Rows are points. A path goes straight from each point to the next, and from the last back to the first. The post is the endless flat space through its rows: a point in 2 columns, a line in 3, a plane in 4, and so on, so that a path can go around it. How many times does the path go around the post? Going back the other way cancels.
(in the rows, 128 means zero)

Post (1 x 2)
[[121 119]]
Path (29 x 2)
[[129 108]
 [167 112]
 [136 105]
 [151 129]
 [125 159]
 [101 126]
 [ 91  96]
 [121 102]
 [ 67  96]
 [105 123]
 [ 85  77]
 [133 106]
 [ 95  79]
 [ 71 122]
 [102 128]
 [109  98]
 [149  92]
 [153 128]
 [142 104]
 [116  83]
 [ 77 117]
 [107 131]
 [ 66 102]
 [113  92]
 [138 114]
 [172 150]
 [110 142]
 [ 98 123]
 [103  77]]
Times around: 2

Post (7 x 8)
[[106  74 118 164 122 125 157 157]
 [134  89 130 131 139 143 111  94]
 [ 95 125 107 142  93 157  90  98]
 [146 153 132 129 124 106 163  74]
 [137 130 107 113 151 116 125 109]
 [118 143 158  87 109 123 144  91]
 [137 110 113 161 115 120 115 142]]
Path (26 x 8)
[[157  68 109 221  89  99 152 150]
 [104 127  80  67 154 190  78  69]
 [114  69 138 196 140 154 166 134]
 [121 109 167  82 145 169 145  89]
 [111 149  89 110  87 144 132 124]
 [138 102 146 135  67 120 155 120]
 [118 103  84 135 127 144 149 155]
 [142 115 131 156 147 142 118 131]
 [ 78 107  83 155 147 141 121 108]
 [150  84 124 163 136  94 167 119]
 [135 126  94 126 120 109 125 143]
 [148 115 152 140 115 178  99  78]
 [ 86 118 131 133 123 143 100 160]
 [122 152 136 118 128  97 124 112]
 [149  83 134 119 113  99 136 114]
 [204 112 101 174 111 131  97 126]
 [129 116  70 146 101 150  84  60]
 [159 141 122 122 104 109 159  86]
 [ 96 105 125 129  95 169 114 127]
 [ 87 172 111  57 151 121 147 107]
 [109 109 145 103 135 123 112  95]
 [ 87 110  87 151 120 168 115  22]
 [116 113 111  72 148 145 111  96]
 [130 152 113  84 162 124 148  88]
 [108 138 116 135 145 143 122  93]
 [ 84 110 165  86  83 116  95 132]]
Times around: 4
